Each row of a before or after table is a point. The points were changed in one or more steps. Then noise was added and the rows were shuffled. The steps act on columns, c1 being the first. What was done? A step turns or swaps two columns, mirrors them in a line or flattens them onto one, adds a multiple of one to another, or multiplies or shifts one. Angles are multiples of 10 degrees, from the lower column toward the higher: turns from -170 to 170, lines from 10 to 170 but not 90. Use the fewest steps. Two steps may share a column if one is a turn and the other turns, adds or multiplies; they go together, in the order done. Otherwise the lowest column goes first.

Before, 12 rows:
[[ 12  -6]
 [ 20  -1]
 [-26  27]
 [ -7 -24]
 [ -9   3]
 [ -1 -12]
 [  4 -24]
 [-16  -2]
 [ -7 -20]
 [ 11  26]
 [-26  31]
 [ 40   7]]
After, 12 rows:
[[-26   4]
 [ 12 -32]
 [-21 -26]
 [ -4 -15]
 [ 33  33]
 [ 36  -9]
 [120   8]
 [-21 -31]
 [-79  41]
 [-78  35]
 [ 60  -1]
 [-48  -4]]
Steps: multiply c1 by 3; multiply c2 by 1.3

Before, 11 rows:
[[ 26  57  -4 -11 -15 -42]
 [-13 -58  72  45 -73  37]
 [ -6  24 -19  20 -16 -36]
 [ 27 -25 -19 -66  28  11]
 [ 26 -36  38 -33  72  24]
 [-11 -48  27  52 -16  19]
 [ 24  26  29 -22  28 -88]
 [-20  10  11 -18  -5 -57]
 [ 20 -40  62 -24  50 -28]
 [ 61  26 -30 -31  13 -67]
 [ -5  10  22  -2   5  23]]
After (11 x 6):
[[ 27 -36  37 -34  72  85]
 [-12 -59  72  45 -74  98]
 [ 26 -25 -19 -68  28  70]
 [ 64  25 -30 -31  12  -7]
 [ -4  23 -19  20 -16  23]
 [ 26  58  -5 -13 -15  19]
 [ 20 -39  62 -24  50  32]
 [-20  10  10 -19  -6   3]
 [-10 -49  28  51 -15  80]
 [ 23  26  31 -22  28 -26]
 [ -6   9  22  -2   6  84]]
Steps: shift c6 by 60

Before, 12 rows:
[[-21 -19  13  57 -62  45  79  -6 -35]
 [ 36  31  46 -43 -25 -30   7  24  -7]
 [-38  11  44   7  16 -41  -1  33  20]
 [ 22  58 -10  60 -15 -17 -88  36  41]
 [  4 -25 -13 -75 -13 -34  -7  15 -14]
 [ 25  12  -2 -25  26  -5   5 -21 -26]
 [ 36  26 -22  79 -26 -13 -63  23  45]
 [ 19  28 -12  -9   9  -1  39  59   5]
 [-14  12  10 -34 -26  -1  19  -4   4]
 [-34  50 -36  45 -62  43  74  -6 -46]
 [ 28  36 -28  55 -29  20 -56 -15  89]
 [-49 -10   9  21 -19 102   8  13 -24]]
After (12 x 9):
[[ 36 -25 -27  77 -24 -11 -63  17  42]
 [ 60  -2 -37  60 -18 -19 -89   5  43]
 [-26  45 -14  19 -21 101  11 -10 -24]
 [ 32  -8 -61  -9  12  -1  39   2   7]
 [ -3  38 -25   8  16 -43   0 -52  21]
 [ 41 -24 -17 -41 -26 -29   5 -51  -7]
 [  3  16   7 -34 -24   0  23 -11   5]
 [ 36  48  -3  46 -61  42  74  37 -48]
 [ 42 -15   9  53 -30  20 -58  32  90]
 [-24 -10 -18 -76 -14 -36  -8   9 -15]
 [-24  13   8  58 -61  45  80 -13 -35]
 [ 23 -21  21 -26  28  -5   5   5 -25]]
Steps: turn c1 and c2 by -70 degrees; mirror c3 and c8 in the line at 140 degrees

Before:
[[-36   2  -8 -44  -6 -18   5   3   9   7  10 -38  21 -10]
 [ 20 -36  11  -6  -3  47   3 -15  50  -8 -11 -19  33  36]
 [-25  22  17 -11 -16  -8   4 -17   7 -13  85   5 -27 -21]
 [ 27  -5  14 -39  12  -4  -6   4  19   8  14   2  39 -16]
 [ 18 -57  13 -36  -6  -9   3  44  24 -47 -12 -27  -1 -48]
 [ 11  22  13   9 -15  75 -95  -3   9  15  -4 -31  34  18]
 [ 25  12   5 -10  16 -13 -42 -21   3   0  -9   2   0  45]
 [ 28   5  -5 -11  37 -13   4  21   8   2  53 -15   9   4]
 [ 10 -60   7  -5 -26 -26   1  -7  49  23  17 -12  -8  23]
 [ 22   8 -33 -11 -16 -31 -43  -8   8 -64  -8   6  32  -8]
 [-38  14  15  19 -16   8   2   1  16  18 -11 -15  36  12]
 [ 18  -5   3   1  38   4 -69  -9  92  -3 -12 -11   0 -38]
 [ 23  15 -27  -1 -30 -25 -19  -1  43  13  -9   9 -37  31]
 [ 32  13   5  -1 -29 -12   2 -10   2 -32  -8 -39  22   5]]
After (14 x 14):
[[-36   2  -8 -46  -5 -29   6   2   9   7  14 -39  20  -9]
 [ 26  15   9 -11  18 -21 -40 -30   8  -2  -6   1   2  44]
 [  9 -62   6  -6 -24 -42   1  -5  47  24  15 -14  -3  22]
 [ 10  21  13   9 -20 122 -94  -3  10  15  -6 -30  34  19]
 [ 15  -4   3   1  38   3 -68 -15  93  -2 -10 -12  -1 -38]
 [ 25  14 -31  -2 -35 -40 -20  -2  44  11 -10  11 -34  30]
 [ 26   5  -6 -10  36 -21   4  26   6   3  55 -15   8   3]
 [-22  21  17 -11 -19 -15   4 -25   7 -14  86   4 -24 -24]
 [ 31  15   4  -4 -28 -17   2 -14   5 -28  -6 -37  23   4]
 [ 17 -59  14 -37  -6 -16   4  61  22 -46  -8 -27  -4 -50]
 [ 23   7 -36 -12 -19 -48 -45 -11   6 -66  -7   6  31  -8]
 [ 19 -35  11  -5  -2  76   2 -19  50  -9 -11 -18  37  39]
 [-38  15  15  18 -16   9   0   4  11  14 -10 -17  37   7]
 [ 23  -5  12 -37  11  -8  -6   7  18   5  11   0  39 -14]]
Steps: multiply c6 by 1.6; multiply c8 by 1.3
